Every row gives one point. The points of each table are mixes of a few directions, plus a little noise. Count the directions of each table, and those that both share. Where both have some left over, give the other angles between the two spaces (their principal angles), to ten degrees, smallest first.
(in the rows, 128 means zero)

First:
[[130 149]
 [123  66]
 [131 160]
 [128 136]]
Second (7 x 2):
[[125  95]
 [130 145]
 [124  81]
 [128 132]
 [133 183]
 [125  92]
 [132 168]]
Directions: first 1, second 1, shared 1

First (10 x 8):
[[136 123 132 142 154 114  80 123]
 [ 82 175 112 226 157 123 157 106]
 [ 80 151 129 178 138 112 151 153]
 [103 112 119 120 132 128 127 104]
 [214 168 148 108  72 164 140 139]
 [106 121 138 109  99 133 123 128]
 [156 102 126  91 141 123 117 139]
 [159 111 128  98 136 126 119 136]
 [ 99 113 126 120 128 123 129 125]
 [146 104 122  85 124 134 137 126]]
Second, 7 rows:
[[159  69 142 115 124  65 128  58]
 [124 128 112 158 103 109 146 159]
 [125 138 138 106 149 154 114 115]
 [126 130 120 142 117 121 136 143]
 [130 117 115 157 101  96 147 147]
 [119 154 148  83 172 188  97 107]
 [110 160 121 134 131 163 128 167]]
Directions: first 5, second 2, shared 0; angles 30, 80

First, 9 rows:
[[119 121 139 119 115 151 130 125 138 116 125 118]
 [126 119  84 139 115 131 134 142 153 139  48 122]
 [142 172 107 164 199  54 125 121  90 153 216 144]
 [100 127 127 119 120 155 151 132 147 128 118  86]
 [120 127 131 127 126 142 131 124 136 119 133 119]
 [192 128 125 137 137  51  92 142  75 162 113 210]
 [117 122 143 110 112 143 141 137 129 136 117 106]
 [124 120 138 128 121 159 116 109 144  91 144 136]
 [113 118 156 109 108 165 132 121 138 109 138 111]]
Second, 11 rows:
[[131 164 182 140 182 115 113 145 176 168 134  99]
 [122 131 140 129 115 135 112 123 119 122 148 129]
 [152 116 130 105 180 112 184 133 134 133 120 139]
 [136 115  98 124  70 120 124 126 141 115  94 119]
 [154 103  98 107  17 108 122 123 164 102  78 108]
 [101 118 114 135 162 160 133 114  53 111 175 168]
 [114 123 131 130  76 146  94 113 101 104 158 135]
 [129 133 104 138 190 118 161 143 138 153  93 130]
 [119 135 126 137 201 134 151 134 111 145 136 142]
 [129 140 137 136 131 121 118 136 152 142 116 113]
 [121 129 148 127  84 139  95 118 119 113 156 125]]
Directions: first 4, second 4, shared 1; angles 50, 70, 80

First, 8 rows:
[[132 166 165 134  79  82 123  87 130 106  82  92  66 113 151 192  73 176
  105  95]
 [125 121 121 131 136 138 131 133 126 133 133 131 141 133 127 116 141 113
  131 137]
 [125 102 102 125 162 161 132 156 126 144 160 152 172 139 113  83 168  93
  143 152]
 [148 121 121  81 147 110 103 159 142 118 166 167 113  98  82 132  93 199
  143  97]
 [126 102 102 121 163 158 130 157 127 142 162 155 169 136 109  85 163 100
  144 148]
 [121 115 116 138 141 150 137 135 124 139 135 131 155 141 131 103 157  92
  133 149]
 [124 166 165 153  75  94 133  78 124 112  70  79  77 127 168 185  93 142
  102 111]
 [123 131 131 141 121 132 135 118 124 130 116 116 131 136 141 128 137 110
  123 136]]
Second, 8 rows:
[[132  76 108 179 167 124 125 121 134 123 110 128 113 181 119 140 124 144
  161 139]
 [145 126 161  90 145 154 105 161 126 134 177 178 150  74 124 107 118 158
  130 159]
 [117 158 126 128  99 109 155 115 114 142 106 101 131 107 138 125 153  87
  120 102]
 [118 120 109 154 125 109 151 104 124 132  95  96 119 154 131 134 141  95
  135 110]
 [150  61 156  72 191 167 118 143 123 140 201 189 163  81 123  88 103 122
  142 184]
 [113 171 102 119  82 126 110 112 150  90 112  92 104 186 130 160 101 145
   82 100]
 [128 150 145 144 116 114 146 142 111 153 113 129 134  81 132 119 165 119
  144 118]
 [121 161 116 138  99 123 115 127 141 108 111 109 110 159 127 151 119 153
  109 110]]
Directions: first 2, second 4, shared 0; angles 40, 50

First (10 x 32):
[[185 121  59 128 141 194 111 127 225 134 190 103 129 130  99 125 138 130
  114  72  95 100 153 147 122 143 109 112   7 187 154 125]
 [127 133 132 127 128 123 133 123 128 133 130 134 123 117 121 128 125 131
  125 134 135 141 120 125 130 129 123 128 134 123 126 139]
 [108 149 167 123 120  88 153 107  92 143 114 157 106  85 115 132 111 141
  124 172 165 180  84 111 138 126 116 131 197  90 114 170]
 [149 113  93 131 135 163 109 143 162 118 143 106 143 156 134 125 141 119
  130  91 100  90 159 142 119 131 134 123  69 161 140  99]
 [ 98 121 155 132 123 105 127 141  80 116  92 129 138 151 157 128 131 119
  140 143 131 118 134 125 125 118 148 138 174 109 117 107]
 [182 126  66 127 140 187 118 122 220 139 190 109 124 120  92 125 135 134
  112  80 102 114 143 144 125 144 104 111  20 179 152 136]
 [131 116 114 131 130 143 115 141 135 117 127 114 143 155 142 126 136 120
  133 109 110  98 151 137 122 126 140 128 105 143 132 101]
 [112 142 158 124 123  99 145 114  98 138 115 148 113 100 119 131 116 136
  125 161 155 164  99 115 136 126 120 131 182  98 118 157]
 [ 93 128 165 130 121  94 133 132  73 121  90 138 131 135 149 131 125 125
  139 157 142 134 119 120 130 119 143 136 192  97 114 121]
 [ 91 129 171 129 121  89 136 131  66 121  87 140 131 132 150 131 124 125
  138 161 146 140 117 118 131 118 144 139 201  92 112 124]]
Second:
[[158 125 110 158 125  99 128 131 105 133 161 113 171 167 104 110 129 110
  175 138 107 108 100 104 108 167 149 131 148 120 124 128]
 [ 87 135 149  84 130 166 128 124 157 113  85 151  66  79 162 159 126 155
   61 114 152 147 165 161 150  72 104 129 100 142 136 124]
 [180 135 102 172 109  69 137 160 115 143 161  98 190 153 125 144 141  98
  188 105  77  73 124 120 101 171 135 140 113 141  94 164]
 [155 124  94 150 124 103 122 121  83  94 174 125 161 187 102 130 130 119
  166 142  93  75  84  98  88 160 178 152 159 119 127 103]
 [146 131 125 144 121 106 134 146 135 148 130 112 150 122 134 133 133 115
  147 112 115 120 139 132 128 141 115 126 112 136 112 153]
 [123 123 138 130 136 136 126 120 130 143 125 126 131 128 117 100 123 126
  133 143 147 157 121 119 139 135 123 114 142 116 139 123]
 [ 76 127 162  82 143 182 125 111 160 130  80 151  65  79 148 123 118 156
   63 134 178 186 155 152 166  77  98 112 120 127 151 115]
 [ 98 126 145 102 138 161 124 113 139 120 105 145  91 109 135 123 121 145
   91 137 155 157 136 137 144 101 121 122 131 124 146 111]]
Directions: first 2, second 3, shared 0; angles 60, 70

First (8 x 32):
[[143 107 118 141 134 136 125 123 126 136 132 142 140 136 132 129 129 122
  130 108 133 130 125 129 128 109 127  98 137 125 139 128]
 [146 103 117 144 135 137 124 121 126 138 132 145 142 137 132 129 129 121
  129 104 134 130 125 129 128 104 127  93 140 124 142 128]
 [150  98 114 147 136 139 123 120 126 140 134 148 145 139 132 130 130 119
  130  99 135 131 124 129 129 101 127  85 142 124 145 128]
 [133 121 125 132 130 131 127 126 127 131 129 133 132 131 129 128 128 126
  129 121 129 129 127 128 128 121 128 118 132 127 132 128]
 [111 152 138 113 121 120 132 134 130 119 123 112 115 120 124 126 127 135
  126 151 122 125 131 127 128 150 129 162 117 131 115 128]
 [ 68 213 165  75 103  97 142 151 135  96 112  72  81  97 115 123 124 153
  122 208 108 120 138 125 127 206 131 249  90 141  81 128]
 [131 123 126 131 129 129 127 127 128 130 129 131 131 130 129 128 129 127
  128 123 129 128 127 128 128 124 128 122 130 127 130 128]
 [143 107 119 141 134 135 125 122 126 136 132 142 140 135 131 129 129 122
  130 108 133 130 125 128 128 109 127  99 138 125 139 128]]
Second:
[[112 116 136 167 133 114 136 120 110 159 145 112 128 152 124  96 168 120
  143 111 114 114 165 127 113 110 131  95 123 120 132 125]
 [118 118 120 156 127 127 124 113 106 132 137 114 141 145 124 105 164 119
  143 101 119 112 150 141 120 125 141 114 138 150 137 143]
 [124 118 114 141 124 137 113 122 112 132 129 127 137 137 120 119 153 121
  146 111 128 120 138 148 117 113 141  99 138 138 146 123]
 [180 146 127 141 146 151 105 134 138 129 138 155 159 133 141 162  86 111
  126 110 125 155 113 112 175 119 112 148 138 125 116 142]
 [132 113 107  82 128 118 148 143 148 103 119 131 118 103 130 139  92 142
   84 149 145 136 100 121 128 130 115 136 122 109 120 113]
 [ 87 129 131  97 111 105 153 126 129 105 115 100 100 111 122 109 142 148
  114 156 130 109 128 135 102 162 137 155 118 141 122 131]
 [170 121 147 136 139 149 121 122 149 139 122 171 137 128 146 163  90 126
  133 120 138 150 100 107 147 121 116 123 137 121 131 140]
 [103 163 141 103 116 122 124 144 131 124 118 113 104 115 117 131 128 138
  135 167 125 128 131 134 121 144 130 156 110 121 119 107]]
Directions: first 1, second 6, shared 1
